Every row gives one point. Before rounding, the points of a table are all equally far from one centre. They may lie mostly on one side of it. Write the centre, to within rounding.

Points (5 x 2):
[[-50  -6]
 [-44 -16]
 [-51   1]
 [-34 -23]
 [-50  -3]]
Centre: [-23   2]

Points (10 x 4):
[[ -9   8 -70 -39]
 [-46   8  -5  25]
 [-21  29  21 -41]
 [-49  13 -43 -15]
 [ -7  13  -9  48]
 [-21  27 -57  -5]
 [ 37  16 -30  36]
 [-56   3 -39 -15]
 [  0  22 -58 -45]
 [ -2  39 -47 -28]]
Centre: [  6 -21 -12 -13]

Points (12 x 9):
[[-23 -34   6  25 -25  39  21 -38  21]
 [ -2 -19 -64   1 -46  22  36 -26  46]
 [-12 -41 -57 -22 -22  37   2 -60   5]
 [  4  -9 -15  29   7  14  55 -46   9]
 [-16  15 -55  -7   0  46  29 -25 -30]
 [ -1 -28 -51  15 -12  35  44 -32  49]
 [-17 -37  -9  -1 -37  31  35 -25  31]
 [-13 -33 -83   7 -23  42  29 -43   3]
 [  8 -60 -53  -3 -52  17  38 -36   7]
 [-52 -38 -24  22 -30  -5  14 -46  14]
 [-23 -55 -35  -8 -47  30  10 -19  43]
 [-16 -26 -32  35 -24  30  50 -38  24]]
Centre: [ 15 -21 -40  21  -9   1 -16   1  -2]

Points:
[[  3  31 -12 -24 -23  30  29   4  35  32  38 -62]
 [ -3  40 -15 -36 -26  33  26  32   7  31  33 -46]
 [-10  18  -1 -58 -30  42  21  25  52  39  18 -21]
 [-45  34 -29  -6 -28  45  31 -22  47  51  34 -27]
 [-12  34 -30 -44  -7  44  42  -1  49  28  25 -42]
 [-16  50 -21 -48  -3  52  -5 -14  42  12  28 -14]
 [ -8  28 -21 -45 -17  31  50  -6  65  47  13 -28]
 [-44  41 -21 -58 -28  29  16 -34  51  42  13  -2]
 [ -5  27   6 -36 -13  19  45  17  38  20  32 -36]
 [-34  14 -15 -46 -15  43  36  15   4  59  18 -58]
 [-17  36 -28 -53 -40  32  51  13  36  39  26 -27]
 [-23  17 -28 -64   5  18  22  -5  29  -6  10 -43]
 [-18  42 -15 -47 -11  47 -10  27  36  41   7 -20]
 [-24  15 -31 -40   2  26  41  10  50  52  15 -48]
 [-20  23  -3 -31  -4  56  16  -2  40  52  54 -34]
 [ -3  41 -29 -16 -34   7  19  -3  38  27   9 -63]
 [  9  40 -28 -57 -11  44   8  22   3  13  23 -41]
 [ -4  20 -27 -19 -27  52  45   8  31  38   1 -63]]
Centre: [ -1  -4 -26 -22 -19  24  12 -19   4  38   9  -2]
